Rows are points. Two turns around zero, p and q, are shown by what they do to some points. Write where each new point lands after one turn and then the other. Backwards means that the second turn is done in reverse. Each puzzle has new turns, and all numbers are rounded.
In the rows, zero is written as 128.

Turn p:
[154 105] => [ 94 134]
[ 82 148] => [178 135]
[149 131] => [112 114]
Turn q:
[149 168] => [165 103]
[143 118] => [116 114]
[ 71 127] => [133 185]
[151 124] => [121 106]
[126 103] => [103 133]
Where do these land?
q, then p: [127  70] => [181 152]
p, then q: [114 153] => [111 105]
p, then q: [154 140] => [106 146]
q, then p: [117 148] => [115 109]

Turn p:
[139  95  97 143] => [140 102 135  89]
[101 133 127 135] => [122 119 103 136]
[178 129 185 100] => [ 99 174 187 142]
[132 101 120 139] => [122 111 134 105]
[109 172 112 142] => [156 119 103 163]
[105 108 106 155] => [128  90 107 111]
[133 159 150  81] => [128 184 127 150]
Turn q:
[151 150 148  79] => [143 161  93  93]
[148 118 119  82] => [151 120 103  89]
[150 105 150 151] => [109 133 163 108]
[147 123 141 151] => [121 140 157 122]
[114 133  57 133] => [176  86 126 163]
[ 77 144 140 152] => [ 95 130 118 177]
[109 123 140 147] => [104 126 135 144]
Where do these land?
p, then q: [150 122 167 120] => [ 96 150 116 149]
q, then p: [139 162 106 143] => [138 115 163 150]
q, then p backwards: [119 133 113 164] => [147 151 147 147]
q, then p backwards: [131  98 196 103] => [104  64 150  96]
q, then p: [ 94 160  77 134] => [144  72 165 117]
q, then p: [146 110 141 118] => [123 156 119 123]
q, then p: [117 110  97 114] => [124 120 142  92]

Turn p:
[121 147 154 110 144 127 130 149] => [126 108  94 125 108 137 133 127]
[209 118 157 139 129 141 144 143] => [128 120 114 150 129 129  58 179]
[107 146 150 127 126 135 110 100] => [120 130 105 116 145 107 159 132]
[110 133 111 151 111 134 101 142] => [129 103 156 105 144 124 140 120]
[106 122 155 118 140  89 141 103] => [133 159  90 123 124 114 130  95]
[112 110 148 142 146 134 132 131] => [147 119 120 135 116 100 129 120]
[151 114  31 143 144 146 130 105] => [157 155 203 168 159 166 142 140]
[120 114 150  96 122 110 113 142] => [127 137 111  93  97 129 125 127]
[ 95 121 141 112 110 136 140 116] => [103 139 126 125 109 105 149 116]
[149 155  83 142 108 128 138 150] => [109 108 162 139 150 169 114 124]
Turn q:
[ 91 112 144 127 134 170  98 147] => [163 135 122  88 137 114 135  87]
[ 88 162 115 144 171 157 155 109] => [133 199 145 108 121 139  96 126]
[156 100 156 131 123 126 116 140] => [134  98 107 141 150 103 130 123]
[146 154 137 100 107 132 104 144] => [152  99 128 148 124 159 135 110]
[158 139 128 154 135 100 132  99] => [ 98 125 118 159 109 118 101 143]
[125  87 140 107 131  89 138 140] => [132  97 121 110 143 111 140 173]
[110 110 120 120 140 145 142  96] => [133 165 115 118 118 115 144 141]
[112 109 102 137 150  99 132 103] => [100 140 115 102 107 120 122 160]
[157 149  97 141 128 127 143 133] => [ 92 136 133 150 136 154 123 125]
[138 160 142 120  62 135 120 168] => [144  86 176 157 133 147 151  91]
Where do these land?
q, then p backwards: [116 119 157 132 119 141 159 103] => [125  92 128 137 138 148 129  96]
p, then q: [124 106 121 158 137 143  84 122] => [136 101 109 148 158 131 113 160]
q, then p: [149 123  97 126 132 146 162  64] => [ 92  82 139 143 159 148 139  85]
q, then p: [167 120 125 104 124  58 106 127] => [148 115 194 115  88 106 113 118]
p, then q backwards: [138 141 159 111 147 121 140 151] => [147 131 126 117 145 113  93 109]
q, then p backwards: [137 135 115 153 140 106 113 135] => [139 138 142 129 102 121 142 150]
q, then p backwards: [101 116 151 138 123 135 141 159] => [120 112 116 163 116 125  99 122]
p, then q: [133 165 159 106 130 173 146 140] => [ 96 129 159  84 147 113 155 121]
q, then p: [122 124 121 155 106 104  98 138] => [123 161 135 106 111 100 134 116]
p, then q: [108 153 123  83 137 129 151 119] => [115 168 166 131 123 129 147 117]
p, then q: [112 105  80 143 113 151 109 148] => [171 114 128 154 148  89 122 142]
